Each row of a before or after table is a point. The points were changed in one or more steps. Then noise was added and the rows were shuffled. The steps act on columns, c1 being the first. What was done? A step turns or swaps two columns, mirrors them in a line or flattens them onto one, adds a multiple of one to another, or multiplies or shifts one. Angles are multiples of 10 degrees, from the lower column toward the higher: turns from -170 to 170, lines from 10 to 170 but not 90. Use the fewest steps. Two steps may share a column if one is a turn and the other turns, adds or multiplies; they go together, in the order done. Otherwise the lowest column goes first.

Before (14 x 3):
[[-0.61  0.51 -0.37]
 [ 0.26 -0.51 -0.33]
 [ 0.69 -0.42 -0.21]
 [-0.53  0.03 -0.76]
 [-0.25 -0.09 -0.08]
 [-0.41  0.48  0.08]
 [-0.01  0.24  0.19]
 [-0.63  0.28 -0.34]
 [ 0.01  0.30  0.45]
 [ 0.18 -0.54 -0.21]
 [ 0.12 -0.29 -0.18]
 [ 0.71  0.10  0.72]
 [-0.66 -0.23  0.15]
 [-0.73 -0.08 -0.56]]
After (14 x 3):
[[-0.45  0.91  0.19]
 [-0.27  0.17  0.00]
 [ 0.07 -0.32 -0.10]
 [-0.63  0.93 -0.19]
 [ 0.66 -1.10 -0.16]
 [ 0.25 -0.78 -0.27]
 [-0.68  0.39  0.33]
 [-0.72  0.68 -0.45]
 [ 0.19 -0.77 -0.08]
 [-0.59  1.10 -0.30]
 [ 0.70 -0.64  0.83]
 [ 0.01  0.25  0.53]
 [-0.51  0.58 -0.76]
 [-0.10  0.30  0.35]]
Steps: add -1 times c1 to c2; shift c3 by 0.10

Before (14 x 8):
[[-0.51  0.16 -0.21 -0.41 -1.03  0.24  0.22 -0.20]
 [ 0.03  0.17 -0.82 -0.86 -0.03 -0.63 -0.23  0.39]
 [ 1.04  0.52  0.04  0.60 -0.02  0.10 -0.28  0.58]
 [-0.57  0.12 -0.45  0.03 -0.25  0.47  0.14 -0.35]
 [ 0.42  0.20  0.23  0.44  0.14 -0.53 -0.18  0.43]
 [-0.47  0.03  0.18 -0.46 -0.35  0.74 -0.04  0.20]
 [-0.62  0.10 -0.19 -0.19 -0.36  0.49  0.31 -0.15]
 [ 0.37 -0.68 -0.59 -0.14  0.09 -0.43 -0.35  0.32]
 [ 0.09  0.38  0.05  0.46 -0.16 -0.20 -0.46  0.63]
 [-0.77 -0.19  0.25 -0.25 -0.88  0.67  0.14 -0.34]
 [ 0.33  0.20  0.46 -0.02  0.08 -0.14  0.22  0.28]
 [ 0.12  0.07 -0.86 -0.56 -0.26 -0.34 -0.49 -0.38]
 [ 0.29 -0.55 -0.47 -0.87  0.15 -0.42 -0.30 -0.22]
 [-0.24 -0.35  0.16 -0.08 -0.55  0.50  0.70  0.27]]
After (14 x 8):
[[-0.50  0.04  0.40  0.45 -0.32  0.46 -0.04  0.13]
 [ 0.41  0.19 -0.67 -0.10  0.14 -0.85 -0.17 -0.64]
 [ 0.08  0.38 -1.14  0.06 -0.18 -0.47 -0.40 -0.79]
 [ 0.30  0.21  0.15  0.17  0.08 -0.42  0.24 -0.20]
 [ 0.31 -0.54  0.61  0.55  0.16 -0.72 -0.31  0.75]
 [-0.51  0.13  0.48  0.17 -1.03 -0.01  0.21  0.39]
 [-0.28 -0.34 -0.08  0.25 -0.53  0.22  0.70 -0.15]
 [ 0.40 -0.75 -0.85  0.32  0.07 -0.74 -0.34 -0.16]
 [-0.75 -0.19  0.91 -0.04 -0.89  0.40  0.12  0.41]
 [ 0.08  0.06  0.14  0.18 -0.27 -0.63 -0.49  0.66]
 [ 0.03  0.16 -0.45  0.90 -0.04 -0.96 -0.23  0.23]
 [-0.57  0.12 -0.08 -0.21 -0.22  0.16  0.17  0.23]
 [-0.64  0.09  0.14  0.02 -0.33  0.18  0.27  0.22]
 [ 1.10  0.52 -1.18 -0.10  0.00 -0.15 -0.27 -0.88]]
Steps: turn c4 and c8 by -140 degrees; add 1.5 times c8 to c3; shift c6 by -0.30
